Each row of a before or after table is a point. The points were changed in one or more steps. Then noise was added and the rows were shuffled. The steps act on how far a point lies along the listed directions, d1 being the first. Name the steps. A step turns or swaps two directions, mirrors them in a line or flattens them onto one, adds a multiple of one to another, or multiplies one. Angles are multiples of 10 degrees, from the lower direction toward the higher: turns from -170 to 170, lines from 10 to 170 but not 90. Use the fewest steps. Two steps may share a direction if one is a turn and the other turns, adds or multiplies; they go together, in the order done. Otherwise the lowest direction goes first.

Directions:
(1): [-0.53  0.12]
(2): [-0.12 -0.53]
Before, 12 rows:
[[-0.26 -0.21]
 [ 0.32 -0.42]
 [ 0.22  0.13]
 [-0.28 -0.22]
 [-0.26  0.72]
 [-0.11 -0.12]
 [-0.21  0.30]
 [-0.42 -0.45]
 [ 0.36 -0.16]
 [ 0.45  0.21]
 [-0.33 -0.71]
 [ 0.07 -0.87]]
After:
[[ 0.05 -0.76]
 [-0.11 -0.36]
 [-0.12 -0.59]
 [ 0.29  0.40]
 [-0.13 -0.38]
 [ 0.57 -0.69]
 [-0.02 -0.17]
 [-0.63  0.49]
 [-0.36  0.12]
 [ 0.07  0.23]
 [ 0.35  0.02]
 [ 0.51 -0.19]]
Steps: turn d1 and d2 by 30 degrees

Directions:
(1): [-0.51 -0.29  0.31]
(2): [-0.40  0.17 -0.50]
(3): [ 0.14 -0.57 -0.31]
Before:
[[ 0.65 -0.18 -0.27]
 [ 0.30  0.14 -0.03]
 [ 0.13  0.56 -0.57]
 [ 0.43  0.03  0.12]
 [-0.29  0.18  0.38]
 [ 0.05 -0.11 -0.78]
 [-0.33  0.06 -0.08]
 [-0.04  0.03 -0.20]
 [-0.20  0.18  0.26]
 [-0.60 -0.24 -0.48]
 [ 0.14  0.30 -0.06]
 [ 0.09  0.14  0.09]
 [ 0.13 -0.39  0.16]]
After (13 x 3):
[[ 0.42 -0.43  0.31]
 [-0.51  0.04 -0.35]
 [ 0.85  0.09 -0.01]
 [-0.36  0.87 -0.73]
 [-0.14  0.09 -0.29]
 [ 0.05  0.12  0.20]
 [ 0.02  0.33  0.02]
 [-0.30 -0.09  0.41]
 [-0.84 -0.11 -1.12]
 [ 0.33  0.22  0.15]
 [-0.25  0.00  0.30]
 [ 0.58  0.07  0.43]
 [-0.19  0.32 -1.14]]
Steps: turn d1 and d3 by 30 degrees; multiply d2 by 2

Directions:
(1): [-0.42  0.22  0.60 -0.08]
(2): [-0.02  0.14  0.03  0.75]
Before (13 x 4):
[[ 0.35 -0.03 -0.33  0.36]
 [ 0.03  0.12  0.07  0.80]
 [-0.12 -0.01 -0.06 -0.20]
 [-0.46  0.26  0.00  0.72]
 [ 0.05 -0.11 -0.49  0.47]
 [ 0.15  0.09  0.13  0.21]
 [ 0.46 -0.25 -0.44 -0.22]
 [ 0.54 -0.37 -0.69 -0.81]
 [-0.35  0.02  0.17  0.59]
 [ 0.52 -0.28 -0.61 -0.22]
 [ 0.61 -0.34 -0.60 -0.30]
 [-0.29  0.21  0.25 -0.07]
 [ 0.19 -0.50 -0.51 -0.38]]
After:
[[ 0.74 -0.34 -0.95  0.02]
 [-0.14  0.01 -0.14 -0.23]
 [ 0.64 -0.19 -0.65  0.31]
 [-0.27  0.11  0.16 -0.36]
 [ 0.12  0.05  0.20  0.16]
 [ 0.18  0.09 -0.07  0.57]
 [ 0.47 -0.17 -0.41  0.29]
 [-0.57  0.06  0.42  0.25]
 [-0.23  0.22  0.49  0.59]
 [-0.69  0.33  0.30  0.30]
 [ 0.51 -0.15 -0.52  0.36]
 [ 0.28 -0.50 -0.65  0.14]
 [-0.15  0.01 -0.24  0.60]]
Steps: turn d1 and d2 by -40 degrees

Directions:
(1): [ 0.29 -0.12  0.22  0.74  0.31  0.20 -0.21  0.54]
(2): [ 0.07 -0.71  0.27 -0.43 -0.26  0.53 -0.10  0.20]
(3): [-0.80 -0.27 -0.49  0.23  0.03  0.11 -0.38  0.05]
(4): [-0.09  0.53  0.22 -0.28  0.43  0.56 -0.47 -0.17]
(5): [-0.43  0.23  0.52 -0.25 -0.16 -0.43 -0.14  0.60]
Before:
[[ 0.22 -0.31 -0.54  0.71  0.12  0.14  0.35 -0.19]
 [-0.12  0.27  0.03  0.00 -0.10 -0.36  0.02  0.06]
 [-0.23  0.00  0.04  0.08 -0.13 -0.95  0.27  0.45]
 [ 0.14  0.73 -0.35  0.42  0.08 -0.95  0.44 -0.47]
 [-0.94  0.04 -0.26 -0.65 -0.33 -0.04 -0.10 -0.14]
 [-0.18 -0.22 -0.19  0.16  0.02  0.38 -0.19  0.14]
 [ 0.46  0.06  0.74 -0.69 -0.48 -0.64  0.35 -0.01]
 [-0.17 -0.31  0.30 -0.14 -0.35  0.01  0.03  0.58]]
After, 8 rows:
[[-0.19  0.00 -0.36  0.41  0.08  0.05 -0.07  0.08]
 [-0.94  0.20 -0.39 -0.48 -0.30 -0.28  0.00 -0.20]
 [ 0.47  0.13  0.70 -0.62 -0.48 -0.74  0.38 -0.03]
 [-0.20 -0.58  0.44 -0.53 -0.25 -0.12 -0.04  0.60]
 [ 0.22 -0.51  0.50 -0.87 -0.18  0.86 -0.24 -0.14]
 [-0.19  0.03  0.06  0.20 -0.28 -0.48  0.22  0.47]
 [-0.10 -0.02  0.23 -0.32 -0.15  0.08 -0.13  0.14]
 [ 0.25 -0.65 -0.29  0.37  0.05  0.62  0.18 -0.11]]
Steps: mirror d2 and d4 in the line at 110 degrees
